Rows are points. The points of each table are mixes of a few directions, plus a little noise. How many directions does each table use, and how many do they share? Where both have some left over, give the other angles between the two spaces (their principal angles), to ten degrees, smallest first.
(in the rows, 128 means zero)

First (5 x 2):
[[191  97]
 [ 84 150]
 [ 89 147]
 [168 108]
 [107 138]]
Second (7 x 2):
[[142  97]
 [121 145]
 [110 168]
 [149  80]
 [112 165]
 [158  61]
 [105 180]]
Directions: first 1, second 1, shared 0; angles 40

First, 5 rows:
[[ 94  29 130 149]
 [132 163 133 125]
 [ 96 185 160 145]
 [179 116  94 101]
 [139 145 124 122]]
Second:
[[169 145 142 136]
 [159 140 139 134]
 [128 128 128 128]
 [ 31  88  95 110]
 [179 149 145 138]
 [ 26  86  93 108]
 [151 137 136 132]
 [182 150 147 138]]
Directions: first 2, second 1, shared 0; angles 50

First:
[[156 126  99 140 136 132 158 174]
 [145 132 141 150 105 110 123 103]
 [ 81 191 217 121 126  67 110 113]
 [ 52 165 190  86 156 118  93 126]
 [176 101  55 125 130 124 200 164]
 [187  94  59 152 124 155 164 161]
 [ 74 151 186 104 130 111  89  88]
 [129 122 142 156 124 168  77 125]
 [160  88  72 135 126 166 140 133]
 [120 111 120 111 121 130 124  93]]
Second:
[[ 96 159 151 117 121  61 156 134]
 [ 47 137 111 180 121 132  77 222]
 [171 120 156 159 113 168  80  77]
 [109 116 138  89 119 114 127  62]
 [161 141 143 139 162 178 114 168]
 [156 125 111 104 122  91 187 108]
 [155  99  86 108 137 152 155 124]]
Directions: first 4, second 5, shared 4

First, 11 rows:
[[195 114 158 186 165 149 133 164 109 154 120]
 [147 155 133  98 132 165 125 156 125 111 136]
 [136 113 129 144 119 135 132 121 133 134 123]
 [164 115 149 178 165 120 130 150 109 153 119]
 [ 71 131  99  81  78 119 127  85 155 106 135]
 [165 140 143 131 144 159 128 159 119 128 130]
 [  7 117  83  88  90  34 123  48 147 118 129]
 [144 165 132  87 135 164 124 161 123 107 139]
 [126 126 131 138 141 111 127 129 122 135 126]
 [ 96 129 117 117 126  98 125 112 129 125 128]
 [158 104 135 158 114 153 135 125 136 140 121]]
Second, 8 rows:
[[136  93 138 120 120 104 107 165 157 102 128]
 [116 103 149 133 112 113 102 172 154 119 153]
 [162 114 102  98 150 119 150 109 127 120  94]
 [104 144 145 143 125 154  89 115 103 125  83]
 [101 141  93 150 134 168 103 120  87 122  72]
 [150 122  88  94 156 131 181 108 126 167 131]
 [109 132 168 130 118 136 101 131 131 140 128]
 [147 173 141 158 110 102 190 109 141 129 237]]
Directions: first 3, second 5, shared 0; angles 90, 90, 90

First, 11 rows:
[[141 129 135 138 137 133 123 125 121 118 172  97 146 134]
 [142 133 140 136 133 132 126 124 117 123 156 103 142 132]
 [153 138 149 141 133 136 127 120 110 121 170  89 149 134]
 [142 133 140 135 131 133 126 124 119 125 152 106 140 131]
 [124 129 125 126 124 127 130 129 131 132 113 139 122 125]
 [163 160 174 138 112 135 144 115  97 139 113 108 133 124]
 [107 106  97 124 143 125 115 136 148 117 149 134 130 132]
 [146 139 147 136 128 133 129 123 114 126 147 105 141 130]
 [150 137 149 138 131 134 127 121 113 123 160  97 144 132]
 [ 34  78  34  85 126 103 121 157 199 140  22 249  65 116]
 [106 127 115 112 112 120 138 134 142 145  54 180  98 116]]
Second:
[[147 124 166 116 127 132 166 151 112 127 123 142 118 103]
 [128 127 131 135 119 121 131 112 130 126 139 118 134 135]
 [137 132 131  92 167 159 134 209 110 138  77 178  97  87]
 [134 127 139 123 129 130 139 138 123 128 125 134 124 119]
 [122 126 126 149 105 110 124  80 139 122 158  98 147 152]
 [ 89 139  44 141 146 131  44 107 157 133 119 116 138 170]
 [118 127 116 151 107 110 114  78 142 123 157  97 147 157]
 [121 134 102 109 160 149 104 174 126 136  92 157 111 115]
 [156 116 198 136  92 109 196 103 113 118 162 112 136 114]]
Directions: first 2, second 2, shared 0; angles 50, 60
